Each row of a before or after table is a point. One or more steps were done to the points. Then noise was added and the rows were shuffled. The steps act on how far a point lies along the listed directions, d1 being the first. Name the steps. A step turns or swaps two directions, mirrors them in a line or flattens them onto one, adds a multiple of one to another, or multiplies one. Angles are multiples of 10 degrees, from the lower direction toward the higher: turns from -170 to 170, lines from 10 to 170 but not 90. Use the fewest steps. Two steps may share a direction if one is a turn and the other turns, adds or multiplies; they go together, in the order done. Otherwise the lowest direction goes first.
In the rows, zero is written as 128.

Directions:
(1): [101 173]
(2): [173 155]
Before (12 x 2):
[[127 186]
 [161 161]
 [150 142]
 [121 192]
 [115 191]
 [175 180]
 [105 180]
 [176 128]
 [101 194]
 [127 143]
 [142 130]
 [ 92 169]]
After (12 x 2):
[[ 85 149]
 [114 172]
 [183 173]
 [115 135]
 [179 148]
 [169 178]
 [162 180]
 [115 153]
 [171 164]
 [156 180]
 [111 197]
 [134 139]]
Steps: swap d1 and d2

Directions:
(1): [ 77 140  90]
(2): [105 169 172]
(3): [161 176 100]
Before (14 x 3):
[[ 82  65  42]
 [116  53  96]
 [ 82  41  64]
 [166 162 178]
 [116 106 175]
 [ 65  64  57]
 [140 175 140]
 [131 116 117]
 [124 155 120]
 [128 161 143]
 [103 118 144]
 [132 120 158]
 [ 96 151 183]
 [132 135 170]]
After (14 x 3):
[[135 154 127]
 [133 116 119]
 [109 119 147]
 [133 174 137]
 [128  49 105]
 [141  50  87]
 [128  49 100]
 [125 161 141]
 [111 141 154]
 [ 96 153 179]
 [116 123 145]
 [127  29  99]
 [125 173 147]
 [ 98 109 162]]
Steps: multiply d1 by 0

Directions:
(1): [ 89 112  93  78]
(2): [153 109 176  81]
(3): [186 115  84 118]
(4): [120  59 131 155]
Before (11 x 4):
[[ 96 210 165 141]
 [ 88 129  81 131]
 [114 117 139 108]
 [ 99 132 191 212]
 [149 138 127 143]
 [ 41 129 195 103]
 [166 132 121 113]
 [118 126 117 163]
 [159 122 136 120]
 [124  82 135 133]
 [117 141 206 214]]
After (11 x 4):
[[142 202 160 166]
 [155 131 134 121]
 [ 95 116 192 217]
 [132  90 131 133]
 [104 132 130 126]
 [105 105 121 167]
 [116 134 138  96]
 [ 87 133 208 203]
 [114 141 127  87]
 [219 153 178 169]
 [140 100  78 168]]
Steps: swap d1 and d3; add -0.7 times d2 to d4

Directions:
(1): [151 122  79  83 124 115 201 102]
(2): [ 98 101  91 193 141 182 157 119]
Before (13 x 8):
[[136 131 111 119 128 131 153 118]
 [132 127 135 110 127 112 136 137]
 [140 124 127 128 128 129 129 128]
 [125 130 150 130 131 127 116 132]
 [147 119  92  94 125 122 167 109]
 [125 124 128 129 126 128 134 129]
 [133 135 138 107 131 119 115 130]
 [132 131 120 128 119 132 139 118]
 [130 127 136 133 131 125 118 122]
 [150 151 153  92 116  90 102 130]
 [127 132 144 124 126 116 108 135]
 [125 129 112 115 125 127 151 122]
 [136 119 112 117 123 127 138 123]]
After (13 x 8):
[[146 137 145  80 122  89 132 138]
 [134 144 168 107 122  97  83 143]
 [129 125  95 108 125 128 173 114]
 [127 136 167 127 129 119  96 139]
 [142 125 126 125 127 127 131 127]
 [140 126  91 113 128 134 179 109]
 [148 149 158  75 124  92  98 135]
 [125 122 123 133 127 132 138 127]
 [133 127 109 129 120 135 152 114]
 [140 117 100 108 123 126 154 118]
 [189 188 205   8  99  17  58 144]
 [129 129 144 133 131 122 108 125]
 [163 117  62  63 121 111 213  92]]
Steps: multiply d1 by 2; multiply d2 by 3

Directions:
(1): [ 86 197 126 111 155  64 134 151 113]
(2): [200 151 178 127 103 120 144 177  99]
Before (13 x 9):
[[228  92 183 123  96 173 139 162 100]
 [161 118  99 140 113 157  99  99 161]
 [175  80 131 130  90 158 140 129 129]
 [ 99 168 138 114 145  97 126 125 124]
 [162 215 191 101 107  74 153 200  93]
 [ 95 182  99 118 166  77 126 132 123]
 [109 208 116 108 138  57 120 162 115]
 [104 128 125 134 108 131 124 123 145]
 [155 108 155 129 108 159 105 104 148]
 [153 205 174 116 131  75 152 192 101]
 [ 98 118 104  94 153 125 114 105 146]
 [ 59 138  95 136 129  89 105 110 128]
 [170 162 154 108 123 104 134 154 109]]
After (13 x 9):
[[181  72 131 133  86 165 137 128 133]
 [ 97 171 138 112 145  98 126 126 124]
 [186 177 193 110  92 111 150 188 102]
 [249  58 183 130  83 203 135 151 108]
 [157 122  99 141 114 153 100 101 161]
 [ 48 157  95 130 136  70 107 114 124]
 [156 105 156 129 107 161 103 103 146]
 [ 99 137 126 134 110 125 125 126 142]
 [ 87 135 105  90 159 108 114 110 143]
 [182 140 156 115 114 121 133 147 113]
 [171 178 176 123 119 102 147 184 108]
 [ 90 190 100 117 170  69 127 137 120]
 [113 200 117 110 135  65 117 159 115]]
Steps: add -0.5 times d2 to d1

Directions:
(1): [152 110 147 106 143 140  88  47 169 151  74]
(2): [170  95 138 169 182 161 149 143 145  55 111]
Before (11 x 11):
[[114 120 138 185 153 130 157 234 124  63 167]
 [ 73 162 109 129  64  78 134 187  86 156 193]
 [132 141 114 158 129  88 160 170 103 119 173]
 [ 90 152 101 113 101 122 146 181  78 154 180]
 [160 103 125 141 175 136 103 100 161  80  85]
 [ 75 138 114 126  73 126 155 194  94 168 182]
 [130 138 127 135 138 150 142 160 117 117 135]
 [136 113 120 154 138 152 133 131 128 121 136]
 [132 121 118 113 123 128 111 103 134 150 136]
 [181 105 135 157 161 150 132 116 143  99 113]
 [100 169  86 163 103  99 185 249  72 101 233]]
After (11 x 11):
[[ 86 142 151  87  92  98  64  83 165 219 112]
 [175 114 134 139 144 141 110  78 152 137 102]
 [ 73 164 109 122  59  75 128 171  87 172 190]
 [118 152 119 117 104  73 123 105 116 187 144]
 [ 71 142 114 110  66 119 141 172 101 192 169]
 [138 117 112 141 141 137 138 145 128 108 148]
 [ 84 153 106  99  90 116 129 155  86 176 173]
 [133 115 122 139 125 148 114 107 135 150 123]
 [120 151 130 107 126 139 115 117 127 161 115]
 [ 74 194  97  69  44  67  91 107 109 241 179]
 [157 105 126 132 168 134  96  90 162  92  79]]
Steps: swap d1 and d2

Directions:
(1): [124  86 184  87 149 133 162 122 212  80 112 134 105 162]
(2): [ 79 123  72  65  65 147 103  97 156 156  85 145 141 142]
(3): [ 53  57  99 175 159 144 114 181 123 109 125 161 144 129]
(4): [137 148 121 147 200 171  59  60 128 108  91 141 111 134]
Before (10 x 14):
[[100 118  66 166 133 123  85 155  75 156 142 127 157 104]
 [108 170  34 169 111 127  40 147  20 189 153 119 166  94]
 [145 175 101 125  89 131 110 113  82 159 137 114 144 114]
 [179 138 165 146 174 144 115 103 153  83 119 142 105 126]
 [181 153 183 134 183 152 119  88 130  95 106 130  89 140]
 [ 46 148  30 151  93 165  73  89  69 173 115 152 154 124]
 [182 133 175 119 129 132 173 133 173 112 129 141 114 137]
 [163 114 160 157 180 144 117 127 151  73 116 136 123 118]
 [158 161 151 114 146 146 125 101 139 104 119  99 116 127]
 [160 139 148 126 148 119 132  97 147 127 145 125  98 131]]
After (10 x 14):
[[201 203 155 134 118 118 136 107  83 143 160  91 123 108]
 [132 153 143  99 123 144 137 115 150 112 117 104 122 131]
 [143 128 140 102 122 126 139 103 160 129 142 134 102 134]
 [145 110 147 105 119 134 137 122 174  91 115 151 114 134]
 [174 150 130 169 162 104 121 142  85 136 164  97 129 106]
 [142 110 137 103 109 153 149 124 183 118 102 163 127 147]
 [154 120 172  88 118 140 152 120 156 109 103 136  95 155]
 [127 178  92 206 122 128 116 128  23 170 173 115 141 101]
 [129  91 151 114 128 137 139 144 182  86 105 140 133 134]
 [248 230 168 177 162  88 113 132  36 152 205  68 127  92]]
Steps: turn d1 and d2 by 60 degrees; add 1 times d2 to d3; multiply d4 by 0

Directions:
(1): [133  89  91  99 186 112 138 137 104 172 135  71  92 169  96  53 126  83]
(2): [101 138 100 180  73 160 113 150  79  65 106 116 108  91 109  46 143 130]
(3): [ 59 155 109 178 119 111 113 152 122 155 204 169 141 159  70 154 134  83]
Before (8 x 18):
[[149 123 135 127 102 130 123 126 143 119 119 154 126 111 136 146 140 121]
 [ 96 140 100 181  68 145 107 162  82  70 105 135 124  90 111  77 154 110]
 [152 159 157 149 106 146 124 134 144  87 112 159 156  98 139 174 123 154]
 [ 75 139 118 178 110 151 126 165 110 110 148 148 114 123  97 120 134 103]
 [101 125 111 146 110 138 119 143  93 114 119 111 103 128 110  65 141 113]
 [ 95 158 136 157 112 114 131 114 142 125 155 180 138 130 114 194 137 134]
 [134 147 152 129  99 124 122 104 173 118 147 180 148 129 139 208 140 157]
 [137 120 115 140 105 137 117 140 108 111  87  90 110 115 141  64 135 126]]
After (8 x 18):
[[120 111 114 110 174  94 132 114 155 187 191 133 119 191  82 154 135  90]
 [118 108 105 144 135 163 143 157  93  97  96  91  80 113 114  46 137 108]
 [ 89 127  80 195  58 162 107 175  49  44  88 105 103  84  95   5 159 104]
 [117 132 121 158  77 159 115 140  90  73  81 112 100  92 137  56 148 145]
 [117 108 101 108 178  99 148 117 124 174 144 109  99 169  98 114 135  94]
 [110 152 123 182  52 149 106 147 100  74  98 128 131  90 141  91 142 141]
 [110 142 110 156 147 124 126 161 121 142 176 136 134 154  72 128 128  83]
 [128 123 118 131 114 117 125 139 134 142 142 152 119 134 110 137 143  92]]
Steps: turn d1 and d3 by -120 degrees; multiply d2 by 1.6
